Each point is reached from the start by the listed moves, each made once or not at all, plus a little noise. Say if it took an odd or an even number of moves. Then give how often each move was made.

Moves:
(1): [ 4 29 33]
(2): [-64  10  45]
Start: [33 17 14]
Points:
[-29  53  94] => even (1, 1)
[34 46 44] => odd (1, 0)

Moves:
(1): [ -9  23   2   9  19   6   7 -12 -36]
(2): [ -4 -31   4  -2 -10  21 -31  15  15]
(3): [  7  35   2  -7 -22 -20   1  17 -34]
(4): [  9  23 -36 -16   0 -27  22  -5  -8]
(5): [  6 -23  23   7 -17 -57 -11  -4 -39]
(6): [-35 -12  -2  12 -11  24  25 -18 -48]
(7): [ -8  12   6 -18  13  63  11  19 -14]
(8): [ 39  11  -1  16   9  -6 -11  24   5]
Start: [  4   5   6 -23 -22  -5  11  17  28]
Points:
[-35  -3 -21 -46 -32  76  39  27 -28] => even (0, 1, 0, 1, 0, 1, 1, 0)
[ 16  16  32 -22 -62 -82   2  30 -45] => even (0, 0, 1, 0, 1, 0, 0, 0)
[ 38  63  38 -16 -21 -21   9  62 -90] => odd (1, 0, 1, 0, 1, 0, 1, 1)
[-26   5  -2 -37 -38  -2  59   8 -80] => even (0, 0, 0, 1, 1, 1, 1, 0)
[ 17  19   1 -31 -59  -8  18  65 -95] => odd (0, 1, 1, 1, 1, 1, 1, 1)
[ 12 -19  27  12 -40 -44  14  20 -52] => odd (0, 0, 0, 0, 1, 1, 0, 1)

Moves:
(1): [  8  -1   2  -4   5  -4  -5   6  -5  -2  20  -1   1 -11  -5  -1   3  23]
(2): [-10  17 -10   1  26   1  10   5  -9  -2  15   0   7  11  -4  16  -6   3]
(3): [-15  -3   3 -15  -6   1  19  -9   1 -14 -14  -4   0 -15  16   1  -2  -2]
(4): [ 10  -9  -7   9  17   0   8 -18  18   9  -2   6  10   6   0  13   8  -9]
(5): [-13 -13 -13  -6   2  -1  17   9  11   3   7  -2   2  11  -9  -2   9  -3]
(6): [  7   4   0 -13   7  -3  -6   6  12   5   7   3   8  10   9  -4  -7  21]
(7): [ -4  -3  -6   3   1  -1   0  -1 -11  -2   4  -4   4  -6  18   4  13  -3]
(8): [ -1   6   8   6 -10  -1  18  21  -6   8   3   3   4 -17   9  -7  -7  15]
(9): [ -8   7  13   1 -15 -19  -8  -2   4   4  11  -5  10   3   0  -5   4  -1]
(10): [  3  -9 -14  -5  -5 -25 -20  -7 -25  19 -22   0   7 -11  20 -17  -7 -10]
(11): [ -8 -21   2   7   7  16   6 -13 -16  20  20  -3  -8  26   4  16  -9   5]
(12): [ 17  -7   6 -16   3  13  18  14 -14  -4  16  -2  51  -2  12  11  -9 -10]
(13): [  3  -1  10  16  25   5  11  12  -1   5  -4 -19  14   9   3  -1  -6   0]
(14): [ -2  18  -6  -4   8  15   2 -16   7  22 -11   3   4   7 -19   4   1   2]
(15): [  0  -2   1   5  12   8  13   1 -18   8  -7   1   1  15  -5  13  10  -1]
(16): [ -4  11   7 -15  -7   2   1  24  -5   1   7 -13  -5   1   2  23   7   6]
(17): [-14 -12  27 -14  20  19  -3  13  -6  -4   8  13  17 -29  12   3  -1  22]
(18): [ -6  -6 -13   4 -17  -7 -18  -1   2  -7 -23  -5  17 -15   3   7   1  -2]
Start: [  1  21   2 -11  -7  -1 -19   9  27   2  -3  25  16  -1   5   8 -15  26]
Points:
[  9  26   5 -11  36   1  22  10   7  17  29  26  94  31   7  56  -9   9] => odd (0, 1, 0, 1, 0, 0, 0, 0, 1, 0, 0, 1, 0, 0, 1, 0, 0, 0)
[-14  38  15 -20  33 -40  12  44 -21  34   5   5  68  -7  48   5 -32  74] => odd (1, 1, 1, 0, 0, 1, 0, 1, 1, 1, 0, 0, 1, 0, 1, 0, 0, 0)
[ -8  26  -1 -39  29  -3  26  43  13  16  45  22  95  47   8  37 -13  36] => even (0, 1, 0, 0, 1, 1, 0, 0, 1, 0, 0, 1, 0, 0, 1, 0, 0, 0)
[-58 -21  15  -8  56  -8  37  20 -14  47  22  11  81 -12  74  30 -20  44] => odd (0, 1, 1, 1, 1, 0, 1, 1, 1, 1, 1, 0, 1, 0, 0, 0, 1, 0)
[-28   3  17 -11  26   6  15  47   3  46  41 -16  41  68  27  54   6  49] => even (0, 0, 0, 0, 1, 1, 1, 0, 1, 0, 1, 0, 1, 0, 1, 1, 0, 0)
[  6   7 -12 -19  25 -10 -10  47  59  16   9  -6  63  10   6  43  -1  61] => odd (1, 0, 0, 1, 1, 1, 0, 0, 0, 0, 0, 0, 1, 0, 0, 1, 0, 1)

Moves:
(1): [  6 -12  -6  -4 -11  11  -2  -2   2  -5  -2   3  -7   7  -1   3  13   4
 -14   0  -4 -12  15  -5]
(2): [-12   0   0  -4   3  11   3   1  -5   4  -2 -12 -10  -9  -6  -7  -9  -2
 -16  -6  12 -10 -11   5]
(3): [  8   7   9  20  17 -11  11  -6   1 -10   2  11  -1   0  -1  -7   2  17
   3  -2 -13   3   9   4]
(4): [  1  -9   6  17 -10  -6  -5   4  10   7  12  25 -14 -21  -3  43 -22   7
 -15  -2  -7   3  -2 -14]
(5): [  5  -5   1  10  -5   6 -12  -4   2  -8 -16   2   1  -9   8  -2   1 -13
  -4   1   8 -10  -5  12]
(6): [  3  -4  -9   2   7 -15 -15  20  24  14 -22   7 -35  -9 -13   4   3 -25
  10  -2  -3  -5 -11 -16]
(7): [-15  -3  12   1 -11  -6 -13   8 -12 -11   9 -15 -16  -8 -17 -15  11  21
  -2  -7 -13  24   4   1]
(8): [  9   4  -1  -7  10  21   8   6   0 -17  -5 -19  -5 -28  23  10  -3   5
  -7   3  -5  -9  26  -2]
(9): [ 29   4  -8   7  -9 -11  11  25 -27   9 -31   3  16  -5  -2   7  22  22
  11  -4  24  11  15  15]
(10): [  2  -9 -11  -1  12   3  25 -12  -9  19 -19  -6   0  18 -20   3  14 -14
 -15 -10  -5  -3   0   6]
(11): [ 16  -4   2  -1  13  -8  -2  -3  13   6  -4 -24  -1   2   0  -5  -1  -5
   1   1   5   8   8   2]
(12): [ 17  -7   8  -4 -10  -2   5 -12   0   3  -8  -3  -5  16   1   4 -16  -4
  -9   8   8   6   0  10]
(13): [ -2   5   4   9  32   3  -4  -1  -5  -7 -10   2   5  14  16 -20  26 -20
 -16 -13   5  13  11   1]
(14): [  6   8  -9  11  12   8 -13   5   3 -10   0  -4 -18   4  10   7  -8  -4
  -4  -6  -8   3   4  24]
(15): [  3   9  -3   3   0  -1 -22   1 -12  11   6   8  27   3   5  -1 -20  -4
  15  17   6   2  -3   2]
(16): [  4  -1  25 -19  -8 -13  -6  12 -21  22   2 -13 -13  -4  -1  -5  11 -16
  20  -2  18 -14  11   4]
(17): [  8  17 -17  -9  -4  -6 -10  18   0 -23   9  -2  37   4  15 -11 -21   3
  -6 -11 -11  10  20   5]
(18): [ -4  -4   7  -6   9   3  -5  -4 -11  -7  14  15   2 -14  -3  -8  12   0
  15   8  -3  -8   1  -1]
(19): [  1  21 -15   2   7 -11   5   1   0  -1   9   3   1  10 -10  11  -9  -2
  -3  -6   3   5  13  -7]
(20): [-34   3  10  -2  17  -4   7  19  22  -5   4  11   6  15 -19 -22   3  -9
   0  -7  -9   0  18  -2]
(21): [-22  11 -33   0  -3 -12 -19 -12   1   7 -11   2   2 -19  11 -12  11   9
  -4  10  -4  -4  -8  15]
(22): [ -2 -14 -14  -1  -3  13  19   9  -6   1   0  -3  -8  -3  -2  -2  -1  -2
   7   3  -1 -14   5   1]
(23): [ 15  -6  14   6  14   3   2  -9 -21  -9  10  13   8 -11  11   9  14  -8
 -11  33   4 -16 -18   4]
(24): [-12 -12 -15  -1 -10  -7  -9   0   3  -2 -16  -6   4  -1   2   4  -4   8
   5 -16  -3   3 -10  -2]
Start: [  2   0   4  -9  12   4 -10  -4  20  19  11   7  10  -4  -9 -15 -18   8
  -8   1   6   8  -3   9]
Points:
[ 51   2  18  21  44   5 -51  61 -30   6 -34   3 -78 -72   8  28  31 -24
 -58  -9  41  -8  46  28] => odd (1, 1, 0, 1, 1, 1, 1, 1, 1, 0, 0, 0, 1, 1, 0, 1, 0, 0, 1, 0, 0, 0, 1, 0)
[  3 -16   7   5  77  27 -66  15  -3   3  13  25  -3 -66  45 -21  17 -48
 -25  46  10 -50  59  51] => even (1, 0, 0, 1, 1, 0, 0, 1, 0, 0, 1, 0, 1, 1, 1, 1, 0, 1, 0, 1, 1, 1, 1, 0)
[-19  -6   7  -7  70 -33 -59  -8 -17  41 -24 -28  10  24 -11 -68  24 -39
 -28   8  11  30  12  74] => even (0, 0, 0, 0, 0, 0, 1, 0, 0, 1, 1, 1, 1, 1, 1, 1, 0, 0, 0, 1, 1, 0, 1, 1)
[ -5  -6 -13 -25  80  13   7  38   4  11 -23 -42  46  14   2 -74 -10 -26
 -31 -42   0 -15  95  28] => odd (1, 1, 1, 0, 0, 0, 0, 1, 0, 1, 1, 0, 1, 0, 1, 1, 1, 0, 0, 1, 0, 1, 0, 1)
[ 14 -19  17 -22  23 -11 -26  43  -6  41 -27  38 -44 -84 -10  12  20 -10
 -27  40  38 -49  32  21] => even (1, 1, 0, 1, 0, 1, 0, 1, 1, 0, 0, 1, 0, 0, 0, 1, 0, 1, 0, 1, 1, 0, 1, 0)

Moves:
(1): [ -2   2 -31 -12   1 -13   8  -9 -13  -5  -9 -18  -2   1  -3   0   0 -12
  -3   7  12  -4  -1  -3  -7   7]
(2): [10  3 -4 -2  0  9 -5 -8  4 13 -8 10  4 15 -8  0  7 -7 -7  6  3  0  9  1
 -1 -4]
(3): [  8   1  -7  -5  11  -1  -7  -1   6  -3  -2   0  11 -15   1   4   1  -1
   9  -1   0 -10  -9   8  -1   2]
(4): [ -1  -3  14  -9  -4  -7  -2  -3 -13   9  -8   1  -8 -10  -4 -14  -3  -2
   8   5   5   0   0  -5  -2 -11]
(5): [  0   5 -21  19 -11   4 -10  -6  16  -4   9   4   5   0  -7  -1   5  -6
 -13   2  -5  11   5  -7  12 -15]
(6): [  2   3  -6   2   1  -5  -2  -1  -7   3  13 -17   0 -16   9   0 -10 -10
   3   8  -1  14   3   2  12  -4]
(7): [ -9   2  18  -8   3  21  -1 -18   0  -3   9 -11  -7  -6   9 -13  -5 -14
  13   2 -18 -17 -14  -1   3  12]
(8): [ -5  15   0  10   0   2  -1   6  13  13   0   3 -10   1  -8   9   1  -7
  11  -7   6 -23  15  -3   4   2]
(9): [  7  13  -7   3 -12  -2   4 -12 -14 -13   1  17  -7 -10   4  15 -12  -1
  -6 -11  -5  -1  -1  -5   2   8]
(10): [ -7  -1  -3   6  10  12   5   1   2  20  -8  12  -2  18   9  -3   2  -2
  -4  -6   6  -5  11  -1 -12  -9]
(11): [  2  -7  -2   8   0  -4  -8  -3   1  -5   0   3  -7  -3  -2  -3  -3  -9
 -14  -1  -3   7   2   3   4  -5]
(12): [-18  -2   4  -5   1  10   6  -9  -7  13 -20 -11  -2 -12  -4  -4 -11 -14
  14 -10  -3 -11   9 -15  -8   5]
(13): [-10 -13   6   8   1  -9 -15 -13  -1  -3  -2 -11  -2  14   0 -12  -1   1
 -11   2   5   8 -10 -20  -9  -4]
(14): [ -2  -2  -3   5  18   7   0   3  -4 -11  13   1  -9   3   3  -4  -1  -9
   1  -7   3   6   3  -1   5   5]
(15): [  1 -16  -3 -16  -4  -3 -21  -2  19  -6  24   4 -27 -17   6  -3  10  -7
 -11  19   1  25  -4  -9 -12  -5]
(16): [ -3 -10   1   8  18  -4  -5  11  -6  -6 -15  -2  18   4   8   0  13   7
   3   9  -1   1   3  -7   7 -18]
(17): [-3 -5 -3  6 -8  9 -4 -3 -1 17 -4 -4 -2  3 -9 -1 -2  2 11  8  0 -4 -7  6
 16  6]
(18): [ -8 -29 -18 -12  -9  -5 -25 -19  -8   7  -5   0  -3 -19   0  -3 -15   6
  27  19 -17   3  -8   0 -34  10]
(19): [  9 -27  14  13   4  -6  12   3 -19   8   1   7   4   0 -10   6  -6 -23
  13   9  -3  -4   7 -13  13   4]
(20): [ -6  -7   3  -9 -12   0  -5   4  14 -19   7  13   8  16  17   8   6   6
  -3  -3   4  13  -7  -8  -1 -11]
(21): [ -6   1  27  14   2  15  -5  -1   5   2   2  -4   7   6  -8   2  15 -12
   9   3  13 -23  -7   6   7   3]
(22): [ -6  -5  -2 -13  -2   5   5   1   6   2   8  -1  -1  -9   1   5 -18  -8
   9  17   2   4  -5   1  -1   4]
(23): [ -4   6  -9   4  -3  -2 -12  -3  18  -6   0  15  -2 -17   4   1  -6 -14
   7   5   4  -4  -9  -4  -5  25]
(24): [ -8  13   5   1   1   7   4   2   8  -1  -7  13   0  -6   3  10   6   0
  13  -8  -7  10 -11   8  -4  -2]
Start: [  6  13  -2  -2 -34 -18  -6   7  -1   8  17   6 -17   7   4 -14   0   0
  16   8  -2   5 -21 -14   7   6]
Points:
[-32 -18  -6   3 -20  32 -83 -27  44   0  40  51 -44 -25  40  -2   6 -47
  83  39  -6 -35 -56 -34 -16  35] => odd (0, 0, 1, 0, 0, 0, 1, 1, 1, 1, 0, 0, 0, 1, 1, 1, 1, 1, 0, 1, 1, 0, 1, 0)
[-17 -54  13  -5 -51   1 -62  -6  44  22  41  41 -38 -36  -5  20  -6 -52
  91  65  -4   2 -56 -17  -1  15] => odd (0, 0, 1, 0, 0, 0, 0, 1, 0, 0, 1, 0, 0, 0, 1, 0, 1, 1, 1, 1, 1, 1, 0, 1)
[-39  -5 -60  22 -52  -7 -61 -54  -2   6  20 -21 -26 -20   0  -1 -25 -57
  64  19  11 -15 -36 -55   5  21] => odd (1, 0, 1, 0, 1, 1, 0, 1, 1, 0, 0, 1, 1, 1, 0, 0, 1, 1, 0, 1, 1, 0, 0, 0)
[-14 -30 -29 -23 -18   9 -67 -35  -2 -13  52  11 -53 -85  37  -7 -37 -44
  74  60 -47  42 -70 -11   4  20] => even (0, 0, 1, 0, 0, 1, 1, 0, 1, 0, 1, 0, 0, 1, 1, 1, 1, 1, 0, 0, 0, 1, 0, 1)
[-13   4 -32 -23 -38 -49 -46  11  23  -9  29   7 -41 -31  36 -13  11 -38
  32  53  28  28 -21 -52   3  -8] => even (1, 0, 0, 1, 0, 1, 0, 1, 0, 0, 0, 0, 0, 0, 1, 1, 0, 0, 0, 1, 0, 0, 1, 0)
[-28 -23 -23   7 -50  -7 -92 -26  30   5  18  25 -35 -70  23  10 -15 -53
  76  46  -3  -8 -40 -40  -1  23] => odd (0, 0, 1, 0, 0, 1, 0, 1, 1, 0, 1, 1, 0, 0, 1, 1, 1, 1, 0, 1, 1, 0, 1, 0)
[-12 -61 -50   2 -47  17 -79 -59  29   7  28  54 -22 -26  16   0  -9 -95
  55  92 -10  -2 -55 -48  -4  20] => odd (1, 1, 1, 0, 1, 0, 1, 0, 1, 1, 1, 0, 0, 0, 1, 1, 1, 1, 1, 1, 1, 1, 1, 0)
[ 16  -9 -10  14  -4   5 -21 -24 -10  19  15  42  -8 -30  29  -2 -38 -83
  41  45 -19  -9 -24 -30  27  21] => odd (0, 1, 1, 0, 0, 1, 1, 0, 1, 1, 1, 0, 0, 0, 0, 1, 0, 0, 1, 0, 0, 1, 1, 0)
[-11   6 -50 -12 -50  20 -68 -53  45 -35  42  70 -28 -43  29   5 -35 -57
  52  28 -42  27 -67 -20 -14  36] => even (0, 1, 1, 0, 1, 0, 1, 0, 1, 0, 1, 0, 0, 1, 0, 0, 0, 1, 0, 1, 0, 1, 1, 1)
